Every row gives one point. Each table stands for the endless flat space through its points: a line for two points, a plane for three, and so on. The two share one point or none. Which?

First:
[[-4.3 -1.2  2.1 -2.4]
 [-1.3 -0.6  5.1 -1.5]]
Second, 3 rows:
[[-2.2 -2.0  3.7 -4.7]
 [-4.3  0.4  1.9 -2.6]
 [-5.6  1.8  0.9 -0.8]]
They share: [-3.3 -1.0  3.1 -2.1]

First, 5 rows:
[[ 4.0 -0.9  1.5 -5.8  2.0  0.1  5.5  4.5]
 [ 3.6  1.7 -0.1 -2.0  5.2 -0.5  5.1  4.9]
 [ 2.6  2.8 -5.5  0.9 -1.3 -3.0  0.5  0.0]
 [ 0.2  1.8 -7.6  3.5 -5.9 -4.4  1.0  0.4]
 [ 1.0  0.0 -3.9 -1.1 -2.3 -1.8  3.3  2.6]]
Second:
[[ 3.6  0.0 -2.9 -0.7 -2.3 -1.8  5.5  4.0]
 [ 4.3 -1.2 -3.2  0.9 -2.5  0.9  7.1  4.6]
 [ 3.0  2.1 -5.5  2.9  0.6 -2.8 -0.3  0.7]
 [ 2.8  1.3 -4.2 -2.2 -1.3 -4.9  2.5  2.4]]
They share: no point

First:
[[-5.5  0.6  2.4 -2.4 -1.3  3.7  4.7  2.7  1.8 -4.2 -2.3]
 [-0.1 -0.2  0.9  1.3 -3.4 -2.2  2.0  2.0 -1.6 -0.3 -4.7]
 [-1.3  1.8 -0.1  1.1 -2.2 -1.2  1.6 -0.8  3.2 -5.1 -1.1]
 [-2.8  0.1  1.4 -3.5 -2.0 -3.6  1.9  3.0 -4.0 -3.0  3.0]
 [-1.9  1.6  0.4 -0.4 -1.9 -1.9  1.5  0.1  1.4 -5.0  0.7]]
Second:
[[-1.6  0.9  1.0  1.5 -6.4  2.2  1.7  1.8  0.0 -3.2 -2.1]
 [-5.2  3.9  2.8 -3.9 -1.0 -3.5  2.6  4.2 -0.9  0.1  0.3]
 [-1.9  1.6  1.4 -0.3 -3.7 -0.6  2.3  2.9 -1.2 -1.4 -1.7]
 [-2.3 -0.3  2.2 -1.2 -1.9 -2.1 -0.4  0.1 -1.2 -6.1  1.8]]
They share: [-1.9  0.9  1.8 -1.2 -1.9 -2.3  1.4  2.1 -1.8 -2.7 -0.2]

First:
[[-1.8  0.0  0.5 -4.4  2.7 -4.1  3.4  0.3  1.7  1.0  4.4  0.7  0.5 -0.7]
 [ 0.7  0.7  2.3  0.6  2.4 -0.5  0.3 -5.2 -0.5 -6.6 -3.4  0.7 -7.1 -2.5]
 [ 1.0 -1.7  2.3 -0.8  5.6 -1.6  1.8 -0.5  2.1 -2.7 -4.4  0.8 -5.3  0.9]
 [-4.4 -0.8  3.7 -3.4  4.1 -3.4  3.6  5.2  2.3  5.6  1.3 -1.0  1.5  2.1]
 [ 1.6 -1.9  0.7 -2.6  4.8 -3.9  2.4 -1.6  1.9 -4.3 -1.9  3.3 -5.1  0.5]]
Second (5 x 14):
[[-2.3  3.6  2.5 -5.9  6.4 -0.2 -0.8  0.1 -0.4  1.5 -2.2  0.1 -1.6 -1.8]
 [-0.7  1.1 -1.1  0.7  2.4 -5.4  8.4 -0.2  3.0 -3.6 -0.7 -1.0  2.5  1.4]
 [-1.5 -0.2  4.2 -4.5  3.2 -2.4  3.8 -2.3 -0.7 -1.6 -1.0  0.7  1.5  2.1]
 [-0.7 -2.8  4.6 -1.1  0.1  1.8  1.6  0.8  1.6 -0.3  4.3  0.1 -3.3  1.4]
 [-1.1  1.1  1.0 -0.8  2.8  0.5  1.5  2.3  2.7  0.3  1.9 -0.8 -3.2 -1.1]]
They share: [-1.5  0.3  2.0 -1.9  3.2 -1.6  2.2 -0.4  1.3  0.1  0.7 -1.0 -1.6 -0.9]

First, 4 rows:
[[-2.4 -2.9  5.8  0.8 -0.3  0.7  0.3  1.1  3.5  1.7  0.0  6.5 -3.0  5.3
  -0.8  0.2  1.9 -1.0  1.5 -3.5 -3.9  0.3 -4.8  0.9]
 [-1.5 -1.4  3.4  3.8 -6.0  0.4  2.1  0.5  4.4 -0.1  0.3  3.5 -0.6  2.6
   0.4 -3.7  6.4  0.2  3.3 -7.1 -5.7 -3.6 -0.6  0.9]
 [-6.7 -5.6  1.2  0.0 -5.2 -5.2  4.3 -5.9  6.0 -4.5 -6.3 -0.3 -3.4 -1.8
  -5.6 -7.9  4.6 -2.6  2.5 -1.3  0.5  0.0 -1.2 -2.1]
 [-3.1 -1.5  1.3  0.4 -1.1  0.1  3.7  2.3  2.7 -1.8 -0.5  2.6 -2.0  2.4
  -0.1 -0.8  2.5 -5.2  0.4  0.8 -3.1  0.2 -3.4 -2.1]]
Second, 5 rows:
[[-4.2 -3.9  1.3 -3.8 -6.5 -1.8  7.5 -2.0  4.9 -5.3 -5.6  2.9 -3.2  1.2
  -1.3 -1.1  7.3 -6.3  1.6  0.4 -1.4  3.2 -0.7 -1.1]
 [-4.1 -0.4  2.0  3.6 -5.5 -1.7 -1.2 -0.2  0.9 -1.9  0.1  6.5  0.0  3.5
  -6.3 -6.6  0.8 -4.5  4.2 -0.3 -4.2  0.9 -6.5 -3.7]
 [-3.8  0.1 -1.3  1.1 -2.3 -3.8  3.0 -6.0  3.4 -3.9 -1.8 -0.2 -8.2  6.2
  -1.4 -2.3  4.4 -4.5 -1.8  2.0 -5.1 -1.0 -6.7 -4.2]
 [-3.0  0.3 -2.9  2.1  1.0 -4.3  1.7 -0.2  2.5 -3.4  1.6 -1.3 -2.4  6.2
   1.4 -1.0 -1.2  0.3  0.3 -2.2 -6.7 -4.2 -4.8  0.7]
 [-3.1 -3.7  2.7  0.9 -2.4  0.4  3.5  6.1  3.5 -1.1 -0.3  3.4  4.0 -1.0
   0.0 -2.5  1.2 -1.4  4.3 -4.6 -2.2 -1.2  0.9  2.1]]
They share: [-3.5 -2.3  1.7  1.0 -2.9 -0.9  3.5  0.3  3.7 -2.0 -1.5  2.2 -2.0  1.6
 -1.1 -2.8  3.7 -3.6  1.4 -1.2 -2.9 -0.6 -2.4 -1.5]

First:
[[ 1.8 -3.2 -3.6  1.9 -0.3 -2.3  3.5  4.7  2.9  3.5 -3.2  2.4 -1.1 -0.7
   2.7 -3.6 -2.6 -1.2 -0.8 -2.0  0.7 -5.0 -1.8 -0.1]
 [ 1.9 -2.5 -3.4  1.8 -0.8 -2.3  2.6  3.9  2.8  3.5 -2.2  2.1 -1.2 -0.7
   2.6 -3.3 -2.0 -1.0 -0.1 -1.7  1.0 -4.3 -1.1 -0.2]]
Second (6 x 24):
[[-0.2 -0.1 -1.3  4.6 -2.3 -4.0  1.4  1.7  3.8  2.4 -5.0  0.8 -3.1 -5.4
   0.5 -2.0 -1.1  1.7  1.1 -2.8  1.2 -1.0  0.7  2.0]
 [ 0.3 -1.6 -2.1  3.7 -1.2 -2.5  1.8  2.2  4.0  2.7 -4.1  0.8 -1.9 -3.4
   1.8 -2.7 -1.8  0.9  1.7 -1.7  1.2 -0.9  0.4  1.7]
 [-2.7 -5.7 -3.7  5.6 -2.8  1.4  1.9  3.9  4.6  6.1 -3.5 -1.7  2.5  0.5
   5.3 -6.3 -3.7 -0.4 -1.6  0.4  1.0 -0.8  3.5  3.3]
 [-2.9 -4.8  0.8  8.3 -1.4  0.1  3.0  8.7  3.5  5.0 -0.3 -2.1 -3.7  2.2
   6.5 -7.9 -3.6  2.9 -1.5 -4.2 -1.7 -3.8  3.2  0.6]
 [ 3.9 -5.9 -4.9  0.5  3.2  2.5  6.0  5.3  3.5  2.4 -0.6  2.6 -0.6  1.9
   7.1 -6.9 -7.3 -3.0  5.2  1.9  0.8 -0.9 -2.1  1.4]
 [-0.7 -1.5 -1.5  6.3 -3.4 -2.3  3.6  5.1  2.5  3.8 -3.0  0.6 -3.8 -3.5
   3.5 -6.1 -4.3  0.4 -1.0 -2.9  0.2 -2.9  1.7  2.6]]
They share: [ 2.0 -1.8 -3.2  1.7 -1.3 -2.3  1.7  3.1  2.7  3.5 -1.2  1.8 -1.3 -0.7
  2.5 -3.0 -1.4 -0.8  0.6 -1.4  1.3 -3.6 -0.4 -0.3]

First (5 x 24):
[[ 1.1 -1.6  0.4  6.4 -2.5  3.4  0.9  3.1 -7.3  0.7 -1.5  0.8  1.4  5.3
   0.0  6.3  2.2  0.6  1.2  2.6 -2.2 -1.0 -0.9  3.7]
 [-1.0 -5.7 -5.2  0.5  1.8  3.9 -3.3 -0.1 -2.4 -0.6 -1.3 -1.1 -2.5 -1.9
   3.8 -1.6 -5.5  4.0 -6.1  0.5 -2.0 -4.1  0.1 -0.6]
 [ 1.9 -3.3 -1.4  0.2  1.5  1.6 -3.5 -1.6 -2.7  1.0 -0.3  2.3 -3.6 -2.1
   3.5 -2.5 -3.3  0.9 -4.5  0.3 -4.0 -1.5  3.4 -0.1]
 [-0.8 -3.0 -2.2  5.5 -1.0  4.3 -0.9  4.2 -6.6  0.3 -3.1 -1.2  0.9  3.5
   0.5  6.2  0.2  1.7 -1.2  1.0 -0.8 -4.0 -2.8  1.6]
 [ 4.4  3.5  3.6  5.7  0.1 -1.8 -3.1  0.3 -5.6  3.5 -2.3  5.3 -2.9  3.4
  -1.4  3.4  5.6 -4.7  0.5  1.0 -2.6 -1.7  3.7  1.6]]
Second, 5 rows:
[[ 2.4  0.8  0.7  4.6 -0.7 -2.7 -4.8  0.0 -2.6  4.4  1.4  1.5 -4.2  5.1
   1.0  1.1  1.0  3.1 -1.1  1.7 -2.3 -4.9  1.7  1.7]
 [ 3.2 -0.7 -2.8  4.3  0.7  2.8 -1.1  0.2 -5.7 -0.7 -2.9  0.5 -2.4 -1.0
   1.4 -1.3 -0.4 -2.3 -2.2  0.4 -1.3 -1.8  3.3  0.6]
 [ 3.4  2.9  1.5  5.5  1.3 -3.6 -6.0  1.7 -2.7  5.2  3.5  0.2 -0.7  3.5
   2.4  1.3 -0.5  2.5 -0.4  1.1  0.0 -1.6 -1.7  3.5]
 [ 4.3  1.2 -1.9  3.2  2.3  1.0 -0.1  2.4 -7.2 -0.5 -2.8  0.9 -1.4 -4.0
   5.2 -3.5  0.6 -3.3  0.8  1.9 -0.1 -1.1  3.1  0.9]
 [ 2.0 -1.0 -2.8  4.0  2.6  3.8 -1.6 -0.3 -4.7 -1.4 -2.7  1.2  0.2 -1.8
   0.8  0.1 -1.2 -2.9 -3.8  0.9 -0.4  0.7  0.9  1.6]]
They share: [ 1.7 -0.7 -1.2  3.7  0.8  0.8 -2.7 -0.6 -3.6  1.1 -1.4  2.1 -2.7  1.7
  0.8  0.5  0.5  0.1 -2.6  1.9 -1.9 -2.8  2.1  1.2]

First:
[[-0.6 -1.3 -3.4  1.3 -4.3  0.7 -6.3  4.3 -6.0  5.5  0.3  1.0 -3.2 -4.1
  -4.0  1.6  7.8  2.0  2.3  1.5  1.1 -3.2 -3.8 -2.4]
 [-5.6 -3.1  1.5 -0.6  0.0  0.8 -5.1  2.1 -0.8 -1.8  5.4  2.6 -2.1 -7.1
  -4.2 -2.4  0.7 -3.0 -1.9  1.3  3.1 -6.5  2.5  1.3]
 [-1.3  0.3 -4.4  0.4 -9.8  2.0 -2.5 -0.2 -6.1  2.7  5.6  5.8 -1.0 -7.2
  -3.4 -0.6  5.2 -4.7 -0.2  2.0  3.5  1.0 -3.0 -1.6]
 [-2.9 -3.3 -3.0  2.6 -1.9  3.4 -6.0  4.0 -4.4  3.3  1.3  1.4 -4.4 -7.2
  -4.6 -2.2  6.1 -1.4 -1.7  3.4  1.0 -4.3 -0.7 -2.7]
 [-8.4 -2.9  4.3  0.0  2.6  5.9 -6.1  1.9  2.8 -2.0  7.7 -0.3  2.8 -3.9
  -2.7  0.8 -0.9 -5.3 -0.5  3.9  4.8 -6.3  3.2 -1.8]
 [-2.7  0.7  1.4 -0.7 -7.5  3.0  0.6  0.2 -3.8 -0.1  7.8  7.0 -2.0 -5.1
  -0.1  1.9  0.7 -3.4  2.5  2.9  3.6  0.2 -0.5  3.2]
 [-0.3 -3.2 -4.3 -1.0 -3.0 -5.4 -7.5  2.3 -4.1  2.3  1.5 -0.8  0.7 -2.1
  -3.7  0.7  2.8  0.8 -0.5 -3.4  3.6 -7.0 -0.8 -0.7]]
Second, 3 rows:
[[-2.8 -1.8  0.0  1.2 -3.2  3.2 -4.2  3.8 -4.0  3.0  4.2  1.4 -1.2 -2.7
   0.1  1.6  1.6 -1.6  0.8  1.1  1.7 -4.0  0.6  0.2]
 [-1.5 -2.5  0.2  1.9 -3.0  2.1 -3.0  2.7 -2.6  1.4  3.4  2.5 -2.6 -1.7
  -0.4  1.8  1.5 -0.2  0.9  3.3  2.5 -3.1  0.8  0.7]
 [-2.7 -1.5  0.6  1.9 -4.0  2.9 -5.2  4.5 -4.2  3.6  4.4  1.9 -1.2 -1.9
   0.6  0.8  1.5 -1.6 -0.1  0.3  0.7 -3.7  1.4  0.3]]
They share: [-2.2 -2.3 -0.2  1.2 -2.7  2.8 -3.1  2.9 -3.2  1.9  3.7  1.7 -1.9 -2.6
 -0.4  2.1  1.6 -0.9  1.3  2.6  2.6 -3.7  0.3  0.4]

First (5 x 24):
[[ 6.5  3.0 -1.1 -6.3 -0.5  3.7 -3.8  2.1 -1.3  1.3  8.8  6.0 -5.1  5.8
   5.7 -2.8 -4.5  3.4  0.6  0.8  2.2 -1.5  3.7  2.8]
 [ 3.9  1.6 -0.5 -5.7  1.5  1.3 -3.4  2.5 -0.3 -0.9  5.8  4.6 -4.1  2.6
   3.7  0.6 -2.9  3.2 -1.2  0.2  0.2 -0.1  4.3  3.0]
 [ 0.6  3.5 -3.3 -2.2 -0.6  3.7 -3.1 -0.3  4.2 -3.5  2.1 -0.2 -0.6  4.9
  -1.1  1.1  0.9  1.5  1.6 -0.9  2.1  1.3  2.2  1.8]
 [ 2.5 -1.4 -3.2  0.9  0.4  5.3  0.3  2.1  2.7  3.3  2.1  2.9  2.9  4.7
   1.4 -3.0  3.0 -0.7 -2.2 -2.5  6.6  1.7 -0.7  2.5]
 [ 2.4  2.7  2.5 -1.9 -1.7  5.8  2.0 -3.2 -2.1  1.9  2.3  2.8  2.8  3.4
   0.4 -3.0  0.4  5.1  1.0 -5.9  3.4  5.0 -1.2  4.4]]
Second:
[[ 3.6  2.5 -2.2 -0.4 -1.8  1.9 -2.0 -0.2 -1.4 -2.2  2.2  4.3  0.6  2.7
   2.1 -3.3 -1.0  3.9  0.1 -0.2  2.7  2.1  1.1  2.1]
 [ 3.3  2.2 -2.2 -1.1 -1.4  1.1 -1.5  0.3 -0.5 -2.5  1.7  4.5  0.3  2.9
   1.2 -2.4 -1.2  3.1  0.6  0.5  2.4  1.5  1.7  1.3]
 [ 2.7  1.1  3.4 -4.9 -0.3  6.0 -1.3 -0.2  1.9  2.2  4.0  3.2  0.0  0.6
  -1.0  3.2 -1.7  3.1 -0.1 -2.7  4.8  2.1  3.5  2.5]
 [ 5.2 -1.1 -1.0 -2.1 -1.6  0.5 -4.5  4.7  0.1 -4.5  1.0  2.4 -0.7  3.7
   1.6 -2.9  0.6 -0.3  3.1  0.3  2.0  2.2 -2.4  4.0]
 [ 3.1  2.5  1.6 -2.8 -1.5  5.0 -1.3 -1.5  0.1  1.1  3.6  4.5  0.7  0.4
   0.0  0.9 -2.4  4.7 -0.5 -1.5  4.8  2.1  3.7  1.6]]
They share: [ 2.3  1.6 -0.6 -2.7  0.2  3.5 -1.1  0.3  0.7 -0.1  3.1  2.7 -0.1  3.3
  1.2 -0.6  0.0  2.7 -0.4 -2.3  2.4  2.1  1.5  3.1]

First:
[[-3.5  7.0  1.6  2.3 -0.6  2.8  2.6  1.4 -3.9 -3.9  0.6  0.4 -3.2  6.6
   3.3  0.0  0.9  3.5 -4.6 -5.3 -4.3 -3.8 -4.2 -1.7]
 [ 2.1  2.9  1.0  1.7  2.0  1.7 -1.6  2.5 -2.6  1.1  2.9  0.5  0.2  2.8
   1.7 -2.9  2.7  0.6 -3.5 -1.6 -1.5 -4.0 -0.5  1.5]
 [ 5.7 -0.1  0.6 -0.2  3.6  2.1 -4.4  2.5 -3.6  4.8  3.3  0.7  3.3  0.1
   2.9 -3.3  4.4 -1.4 -2.5  0.7  0.6 -4.2  2.4  4.0]
 [ 4.7  2.1  1.4  4.5  3.0 -1.9 -6.0  1.5  2.4  3.3  7.5 -0.5  0.2  2.0
  -4.1 -8.1  2.5 -2.4 -0.7 -0.2  1.3 -3.4 -1.5  1.3]]
Second (5 x 24):
[[ -6.3   3.1   6.1   2.4   2.3   1.1   2.3   0.0  -2.1   3.7   0.0  -0.9
    0.1   4.3  -3.1  -6.6   5.7   0.2  -3.3   0.1   3.1  -2.5  -4.1   1.9]
 [  1.9   0.9  -0.6   1.0   1.9  -2.8  -0.9  -1.4  -1.3  -0.9   1.3  -0.8
   -1.5   5.2   0.2  -5.2   1.2   3.5  -5.9  -0.1  -3.1  -6.4  -3.2   1.5]
 [ -1.5   1.4   0.4  -1.1  -0.6  -4.1   5.0  -3.7  -0.8   2.9  -1.4   1.8
   -5.1   7.8  -3.1 -10.8   2.8   6.0  -7.5   0.7  -2.7  -6.5  -2.0   2.8]
 [  0.9   4.4   3.9   4.5   4.3   3.8  -4.9   4.0  -4.3   2.0   4.8  -0.7
    3.1  -1.6   3.5   1.5   4.4  -1.5  -0.6  -4.7   1.5  -1.4  -3.9  -1.5]
 [ -0.1   2.2   2.4   3.1   3.4   0.1  -2.2   0.7  -2.4   0.5   2.0  -1.6
    0.7   2.2   0.9  -2.8   3.0   1.2  -3.9  -1.5  -0.7  -4.5  -4.4   0.4]]
They share: no point

First, 3 rows:
[[-0.8 -2.4 -3.5 -2.7 -2.0 -0.3 -3.0  2.8  0.5  3.2 -3.6  3.6  2.4  3.6
   0.3  1.5 -0.2  1.9  1.7 -3.6 -1.7  0.1  0.0  3.6]
 [-0.7  0.8 -1.8  1.7 -4.0 -2.8 -2.9  4.1 -0.3  2.1  0.6  2.6 -0.8  4.0
   1.9  1.2  0.6  4.9  0.5 -1.3 -2.4 -0.8  1.5  0.5]
 [-1.2 -2.9 -4.0 -4.4 -0.9  0.7 -3.7  3.0  1.0  3.4 -5.1  3.7  2.6  3.5
   0.2  2.1 -0.1  1.0  2.3 -4.4 -2.2 -0.2  0.0  4.6]]
Second (3 x 24):
[[-0.9  3.4 -4.8 -0.4 -5.3  0.0  1.8  1.0  1.8  5.3  2.2  1.4  4.6  7.7
   1.0  0.3  1.9  2.5  0.4  0.7 -2.5 -0.6  0.5  4.0]
 [-0.8  2.6 -4.9 -0.1 -4.6 -0.5  1.1  1.3  1.6  5.2  1.6  1.7  4.9  7.0
   0.3  1.1  1.8  2.4  1.3 -0.2 -1.8 -0.7  0.6  4.6]
 [-1.2  0.6 -3.5 -0.9 -5.0 -0.3 -0.3  2.1  0.6  3.6 -0.4  2.9  2.9  6.2
   1.5 -0.5  0.8  2.6 -0.1 -0.6 -2.6  0.5 -0.4  2.8]]
They share: no point

First (2 x 24):
[[ 1.8  2.9 -1.9 -4.0  2.7  2.2  1.5  2.0 -3.2 -1.1 -0.2 -2.1  1.5  1.4
  -2.9 -0.5  3.5 -0.3  4.3  1.5  0.0 -2.1  3.1 -2.1]
 [ 2.0  1.9 -2.7 -5.8  3.1  2.4  0.1  0.6 -4.0  0.3  1.0 -0.7  3.1  0.4
  -3.7 -0.9  3.9  1.3  5.5  0.9  1.4 -1.1  4.3 -1.3]]
Second, 3 rows:
[[ 0.8  3.9 -1.4 -2.8  2.1  1.4  3.0  3.0 -3.3 -1.0 -0.1 -2.5  1.4  2.5
  -2.5  0.5  2.8 -1.2  3.8  1.9 -1.0 -3.4  2.3 -1.8]
 [ 0.3  4.2 -1.7 -1.3  4.1  3.5  3.0  3.5 -4.2 -3.0 -0.4 -1.4  0.1  0.7
  -3.1  1.5  4.1 -0.5  1.9  1.6  0.5 -2.4  4.5 -2.7]
 [ 1.9  3.3 -1.7 -2.5  3.7  3.5  1.8  2.8 -3.0 -3.2 -1.3 -2.4 -0.3  0.7
  -2.8 -0.2  4.2 -0.7  2.7  1.6  0.2 -1.7  3.7 -3.3]]
They share: [ 1.7  3.4 -1.5 -3.1  2.5  2.1  2.2  2.7 -2.8 -1.8 -0.8 -2.8  0.7  1.9
 -2.5 -0.3  3.3 -1.1  3.7  1.8 -0.7 -2.6  2.5 -2.5]

First (7 x 24):
[[ 2.0  2.9 -5.3  6.7  3.0 -2.5  3.3  4.4  2.2 -1.9 -4.9  6.5  6.1 -2.8
   0.4  6.0  1.7  4.4  0.7  6.3 -4.4  3.9 -3.7 -1.7]
 [-6.5  9.2  3.7  0.0 -6.6 -2.4  0.6  0.1 -2.0  0.8 -2.2 -5.0  0.7  1.8
   3.5 -2.1 -5.7 -3.3 -3.4 -3.3  4.6 -6.2  4.1  5.6]
 [-5.8  7.7  4.3  0.0 -7.3  3.7  0.3  3.8  3.9  0.7 -4.0 -3.4 -0.3 -0.3
   1.7 -0.3 -4.4  1.3 -3.7 -8.2  4.3 -2.5  2.6  4.6]
 [-1.1  2.2  0.5  3.5 -0.7 -2.6  1.7  1.5  4.4  3.2 -2.5  1.1  3.3  2.6
   2.4  1.2 -3.9  2.8 -4.2 -1.5  3.3 -2.0  1.9  3.4]
 [-0.7  2.0 -2.2  4.3  1.1 -5.7  5.1  0.3  1.9  1.9 -3.6  1.3  7.6  3.4
   3.4  1.3 -2.1  0.6 -1.7  4.6  2.2 -2.1  0.2  3.8]
 [-3.7  5.1  3.9  0.0 -5.3  4.7 -1.4  4.3  7.1  2.5 -4.5 -0.5 -2.0 -2.9
   0.9  2.0 -4.7  3.8 -4.6 -9.4  5.0 -0.6  1.4  4.1]
 [-3.4  4.7 -5.0  1.4 -5.3  1.8 11.2  6.8  4.7 -6.8 -2.9 -1.0  5.4  5.4
  -1.5  2.6  3.5  5.9 -1.0  1.4 -4.4  4.6  1.2 -0.9]]
Second, 2 rows:
[[ 0.0  2.4 -4.4  2.3 -3.1 -1.3  3.7  1.4  1.4 -1.7 -2.5  2.1 -0.5  1.4
   1.7  0.7 -3.7  1.9 -4.0 -1.4  2.1  2.7  1.0  0.4]
 [-2.8  5.6 -0.8 -0.9 -1.1 -4.9  3.3  2.6  4.6  1.1 -2.9  1.3  3.1 -1.4
  -0.7  3.9 -0.1  3.1 -2.8  1.0 -0.7 -1.3  1.0  4.0]]
They share: no point

First (5 x 24):
[[ 8.2 -5.5 -7.7 -1.1  3.6  3.8  3.5 -4.7 -4.7 -5.6 -2.1  0.4 -3.1 -0.1
   3.9  1.4 -3.8  6.8  1.4  5.6 -0.4  0.5  0.8 -1.7]
 [ 5.3 -5.0 -4.9 -1.8  3.6  4.4  2.7 -3.4 -2.5 -5.6  0.8 -0.5 -2.1 -2.4
   3.3  1.6 -2.5  7.5  1.6  5.1  0.4  2.1  1.2 -2.2]
 [-3.2  0.2  3.2 -1.1  0.0 -2.6  5.4  1.3 -1.5 -3.5  5.2 -0.2  1.2 -0.8
  -4.5  1.5 -1.3  1.3 -0.5  1.2  2.9  0.8  1.0 -5.9]
 [ 0.4 -4.3 -2.3 -3.5  3.0  4.7  0.5  1.3  0.4 -3.2  5.4 -0.2 -2.2 -4.6
   2.1  1.7 -2.3  7.4  4.4  3.2  1.7  3.2  3.8 -2.9]
 [-1.8 -1.8  0.0 -2.4  0.9 -1.1  4.0  3.0 -0.8 -1.4  5.3 -0.1 -0.4 -0.5
  -3.1  1.8 -2.9  2.4  1.6  1.6  1.8 -0.1  3.5 -5.8]]
Second, 5 rows:
[[-0.9 -0.3 -1.5  2.1  0.7  3.7  2.4 -1.5 -1.3 -4.0  1.7  0.2 -0.8 -0.2
  -2.5 -1.4 -1.7  3.8  6.4  2.8  5.0  2.0  2.4 -2.3]
 [-2.4 -3.3 -0.9 -0.2 -0.6  3.1  0.1 -1.8  1.2 -5.2  2.8 -0.9  1.6  1.1
   0.0 -1.5 -4.8  1.8  7.1  4.1  8.1 -0.6  2.7 -5.1]
 [ 5.0  0.9 -3.5 -1.4  2.8 -0.9  6.9  3.0 -8.8 -0.6  1.2  5.3 -7.2 -2.1
  -2.2  2.7 -0.4  6.4 -0.7 -1.1 -4.7  3.4  1.5  0.3]
 [ 0.0  0.1 -4.1  1.8  2.6  0.7  3.5 -1.6 -3.5 -4.4  1.6  1.0 -2.1 -2.8
  -1.9  1.6 -1.1  2.2  4.3  3.7  2.3  2.3  1.1 -1.6]
 [ 1.0 -2.3 -3.9 -1.4  1.8 -2.5  0.1 -1.0 -3.0 -4.2  5.2 -0.3 -0.8 -0.7
   1.6  3.9 -6.2  1.6  2.9  5.1  2.9  0.8  1.7 -6.5]]
They share: [ 1.0 -2.0 -2.4 -1.5  1.0  0.5  3.0  0.5 -3.4 -3.3  2.3  2.0 -2.3 -0.5
 -0.3  1.0 -3.4  3.3  3.1  2.0  2.2  0.7  2.0 -3.1]

First:
[[ 1.1 -0.5 -1.8 -3.5  4.9  3.7 -1.2 -0.4  3.5 -4.5  3.6 -2.6  2.4 -1.7
  -2.6  0.7 -1.3  1.9  0.2  1.7 -2.3  2.4 -7.0  1.7]
 [ 1.9  0.3 -5.6 -3.3 -0.1  4.7 -2.8  2.2 -2.3 -0.1 -1.8 -3.0  6.3 -3.8
  -5.7  6.6 -6.5 -3.9 -5.4  1.3  1.3 -1.6 -2.6 -0.4]
 [ 0.3  0.1 -2.2 -3.0  5.0  3.4 -0.3 -0.9  2.3 -3.3  2.7 -1.5  2.0 -1.0
  -2.3  1.1 -1.0  2.1 -0.5  2.8 -1.0  2.2 -5.1  0.3]]
Second, 5 rows:
[[-0.4  1.7 -2.3 -4.0  2.3  2.3  1.8 -0.8  1.0 -0.1  2.3  1.6  0.4 -2.7
  -5.5 -0.5 -0.5  1.4 -0.4  0.4 -2.3 -0.8 -7.4  2.6]
 [-3.9  3.5 -0.5 -3.4  7.8  2.2 -0.8  6.0 -0.5 -1.9  2.5 -3.6  3.1 -0.6
  -0.4  1.8 -1.3  4.0 -4.4  1.3  3.9  0.9  2.4  0.5]
 [ 2.5 -2.2 -7.3 -3.7 -0.9  2.4 -1.2 -5.3  0.8 -2.4 -2.4 -1.1  3.3 -3.3
  -3.6  3.6 -6.0 -3.7 -0.9  2.0 -3.0  1.6 -8.0  0.3]
 [ 3.1 -0.2 -5.2 -2.3  2.3  4.8  0.7 -2.2 -0.4 -3.8  1.0  0.6  3.2  0.5
  -4.5  5.3 -2.5  1.2 -0.8  4.1  0.7  3.1 -4.7 -0.9]
 [ 2.3  0.2 -2.4 -1.3  3.9  6.2  0.5 -1.6  0.6 -0.8  2.6  0.8  2.6 -0.3
  -5.3  3.3  0.1  1.2 -1.6  5.7  0.3  0.5 -4.3 -2.9]]
They share: [ 0.3  0.5 -3.4 -2.8  3.6  3.6 -0.5 -0.3  0.3 -1.7  0.9 -1.3  3.0 -1.4
 -3.1  2.9 -2.4  0.5 -2.3  3.0  0.4  1.0 -3.3 -0.7]
